Every row gives one point. Examples show where two turns around zero, p and q, send a point. Write where each new point lands after one turn and then the other. Backwards means that the second turn is done in reverse. Each puzzle has new turns, and all numbers are rounded.
In the rows, zero is written as 128.

Turn p:
[132 108 167] -> [168 117 114]
[ 98 187 101] -> [ 85 112 183]
[126 106 105] -> [109 133 103]
[156 112 140] -> [151 149 114]
Turn q:
[109 151 160] -> [136 157 160]
[173 148 112] -> [146 143  82]
[120 134  90] -> [ 95 128 107]
[110  80 150] -> [136  85 163]
Where do these land?
q, then p: [148 160 140] -> [120 151 159]
q, then p backwards: [100  70 138] -> [ 75 161 145]
p, then q: [104 112 111] -> [101 109 134]
p, then q: [195 121 121] -> [128 190 101]
p, then q: [124 142 130] -> [138 127 139]
p, then q: [ 97 163 128] -> [145 107 166]

Turn p:
[121  80 125 106] -> [141  91 156 106]
[ 97 150  97 101] -> [112 124  93  87]
[183 154 139 183] -> [134 153 116 206]
[102 126 123 147] -> [ 96 126 134 126]
[135 130 156 102] -> [155 147 141 113]
Turn q:
[148 161 138 178] -> [136 168 149 173]
[166 131 119 136] -> [159 143 148 126]
[104 103 152 113] -> [113  88 115 132]
[ 97 101 101 107] -> [121 114  87  98]
[176 123 136 148] -> [170 134 155 144]
[ 76 150 121  85] -> [ 67 122 114  94]
Where do these land?
q, then p: [ 99 162 121 135] -> [ 94 146 113 108]
p, then q: [150 150 169  94] -> [135 152 183 117]
p, then q backwards: [134  82  62  98] -> [118  57 152  86]
p, then q backwards: [101  96 114 155] -> [111 139 168 102]
q, then p: [131 140 154 132] -> [115 139 150 136]
p, then q: [153 137 147 152] -> [131 153 136 159]

Turn p:
[169 185 113 121] -> [145 107 146 193]
[167 124 157 116] -> [150  85 138 121]
[116 114 142 102] -> [152 134 116 106]
[ 97  80 104 147] -> [ 87 149  96  96]
[ 91 136 124 154] -> [106 165 144 123]
Turn q:
[106 149 119 114] -> [113 159 132 130]
[120 139 180 103] -> [ 85 120 127  88]
[113 150 129 192] -> [156 129 192 127]
[167 139 160 120] -> [136 111 111  82]
[106  56 103 117] -> [109  96 107 196]
[158 144  95 113] -> [158 152  97 126]
[126 119 110 136] -> [138 128 129 147]
Where do these land?
q, then p: [111 160 166 128] -> [173 150 131 113]
p, then q backwards: [152  96  97  86] -> [173  94 117  96]
q, then p: [ 79 156 115 126] -> [141 155 177 134]
q, then p backwards: [147 143 100 105] -> [103 123 110  98]
p, then q backwards: [129 127 167 167] -> [107 144 168 155]
p, then q: [151  85 123 157] -> [ 91 127 120 170]

Turn p:
[148 131 117 158 139 109] -> [100 140 141 131 152 114]
[107 130 109 135  69 140] -> [139 167 124 148  80 120]
[154 124 105  92 175 100] -> [117  87 115  89 156  92]
[147 145 118 119 144 152] -> [131 130  94 123 150 130]
[122  69 119 131  68 142] -> [182 156 158 157  97  97]
[116 129 145 131 145  98] -> [108 107 152 118 127 138]
[100 143 152 134 164 151] -> [120  97 114 148 137 170]
[130 154 158 123 120 131] -> [127 139 126 110 125 163]
Turn q:
[ 69 130 127 128 131 156] -> [143 132 165 153 135 173]
[137 120 121  99 133 152] -> [117 101 131 124 155 133]
[162 138  95 157 132 155] -> [ 94 155 104 146 159 115]
[145 151 144 109 125 123] -> [120 127 130  91 128 124]
[107 124 114 114 150 144] -> [136 119 154 143 152 133]
[144 117 144 105  99 121] -> [117  98 112 107 109 133]
[112 123 139 167 112  31] -> [160 154 127 135  38  86]
[148 120 140 145 142 141] -> [139 137 101 127 146 126]
Where do these land?
p, then q: [135 126 115 148 123 139] -> [130 154 133 129 126 120]
q, then p: [117 103 152 150 132 112] -> [131 165 123 122 143 107]
p, then q: [154 161 117 157 138  85] -> [158 131 186 121 123 145]
p, then q backwards: [109 148 163 101 126 167] -> [110 105 177 139 107 148]
q, then p: [141 155 175 103  95 136] -> [176 112  91 115 100 122]
p, then q: [101 105  91 125 120 111] -> [132 128 116 137  76 121]
q, then p backwards: [139  98  83 113 163 146] -> [138  92 106 155 174 135]

Turn p:
[134 125 120 115 133 152  87 100] -> [145 139 143  88 151 146 113 119]
[ 67 189 102 129 214 115 194  88] -> [141 143  81 219 128 203 120  57]
[128 102 144 127 107 121  82 163] -> [128 140 154 110 146  75 122 150]
[128 142 158  87 136  96 108 133] -> [148 186 122 129 125 115 145 139]
[152 112 139 163 134 161 116 132] -> [121 101 176 113 122 128 128 119]
[138 112  98 125 122 117 111 139] -> [152 112 123 121 140 113 114 147]
[189 150 126 107 106 141 174 158] -> [119 117 129 130  66 152 131 188]
[ 97 143 121 115 114 145 106 132] -> [112 150 121 119 146 125  94 124]
[ 91  63 138 157 121 127 145 106] -> [ 97  90 124 131 179 111 168 107]
[157 141 134 154  92 104 159 129] -> [117 103 107 121  77 110 146 132]
Turn q:
[166 120  89 147 102 132 114 179] -> [118 114  73 128  96 175 120 109]
[147  78 175  97 150  99 156 125] -> [147  96 194 154 112 129  90 131]
[140 123 160 102 169 115 140 128] -> [140 103 155 141 125  95  96 134]
[147 105 131 143 121 131  80 186] -> [101  84  90 136 137 172 104 131]
[ 96 147 112 165 141 140 146  76] -> [148 165 140  81 155 106 157 116]
[ 99 135 113 121  99 168 123  89] -> [136 177 125 121 144 135 161 163]
[140 128 190 117 126 106 152 131] -> [125 125 169 171 139 116  98 106]
[ 72 149 104 125 120 149 149 117] -> [152 147 119 127 145 111 188 136]
[ 90 146 117 120 125 101 132  79] -> [112 150 162 108 128  98 171 132]
[183 150  89 143 126 138  88 170] -> [101 119  53 113  99 144  97 120]
Where do these land?
p, then q: [ 80 139 151 108 132 142 126 135] -> [121 131 114 109 160  89 148 122]
p, then q: [153 154 115 177  96 138 178 132] -> [123 138 148 134 131 198 169 147]
p, then q backwards: [165 136  91 170 135 158 188 161] -> [149  74 133  78 133  91 116 181]
q, then p backwards: [115 106 142 128 124 105  92 150] -> [123 103 118 141 122 164 159 128]
p, then q: [150  97 101 148 100 165 153 112] -> [160  96 145 141 130 162 137 171]
q, then p: [113  92 139 118 185  82 105  89] -> [117 180 143 136 160  96 182 160]
p, then q: [142 105 157  81 165  98 107 103] -> [161 148 110 146 104  82  93  95]
q, then p backwards: [104 164 133  90 127 127  91 159] -> [101  99 127 129  99 106 172 158]
q, then p backwards: [103 135 113  97  95 106 117 126] -> [135 117 168 124 124 125 168 140]
p, then q: [180 114 148 171 132 141 171 120] -> [163 145 169 165 136 179 135 125]
p, then q: [104 165 118 119 117 146  81 122] -> [ 83 136 114 118 131  95 124 164]

Turn p:
[118 131 164 147 111 164 154 105] -> [176 128 118 154 131 115 111 159]
[136 162 143 117  87 120 145 145] -> [152 156 139 143 116  94 148 106]
[125 162 127  97 170 150 130  89] -> [116 108 127 190 127 160 112 115]
[103 117 113 167 125  97 161  92] -> [137  76  83 117 132  99 136 134]
[113 105 149 166 125 125 132 138] -> [135 131 113 106 148 106 120 160]
[158  92 142 112 157 146  98 108] -> [107 134 132 122 103 168  85 150]
[128 121 115 100 131 106 137 172] -> [101 129 170 112 129 111 146 115]
[114 128 131  98 107 105  95 119] -> [106 146 119 133  97 137 163 134]
[147 104  90 119 144 167 121 148] -> [134 117 166 102 139 173 114 121]
[138 159 105 156 123 101 107 163] -> [116 154 114 102 158 119 145  85]
Turn q:
[113 225 136 122 160 150 121 143] -> [150 155 141 174 183 159 139  66]
[112  93 143 147 117 133 128 142] -> [ 97 106 112 110 127 131 112 140]
[116 130 132 123 118 103 110 127] -> [134 112 122 113 129 131 154 123]
[199  96 141 154 102 118 128 129] -> [147 146  94 106 134 105 111 195]
[121 139 119 129 191 123 138 133] -> [146 101 153 165 139 113 107 105]
[141  87 126 105 115 133 124 146] -> [119 129 145  86 120 116 113 147]
[119 140 142 120 109 140 125  72] -> [105 156 113 145 111 111 168 120]
[125 141 136 122 101 120 154 120] -> [118 140 134 137 124 150 151 148]
[107 102  78 131 138 131 124 139] -> [136 106 137 115  86 136  99 108]
Where do these land?
p, then q backwards: [163 125 140  87 108 132 131 137] -> [126 124  87  97 131 146 146 113]
p, then q backwards: [142 148 130  94 171 160 129 168] -> [114 153 137  97 156 160 169 157]
q, then p: [126  87 148 121 167 113  92  77] -> [ 93  95 105  95  94  81 151 125]
q, then p: [102 161 144 134 129 102 109 124] -> [142  82 131 127 129 129 100 131]
p, then q: [160  91 126 144 120 106 107  89] -> [134 155 139  79  94 145 138 111]
q, then p: [123  92 105 131 139 117 124 127] -> [125 141 131 104  97 127 143 140]
q, then p backwards: [125 122 116 114 107 110 177 130] -> [114  98 135  87 126 152 116 124]
q, then p backwards: [150 175 103 150 127 163 133 110] -> [152 176 158 130 114 150 102 113]
p, then q: [106 121 133 121  77 150 139 149] -> [140 143 147 139 162 138 126 174]
q, then p: [109 146 150 178 143 116 131 123] -> [134  92 116  92 156 149 118 133]
p, then q backwards: [102 140 113 132 121 140 135 174] -> [137 153 158  90 134 114 120 137]
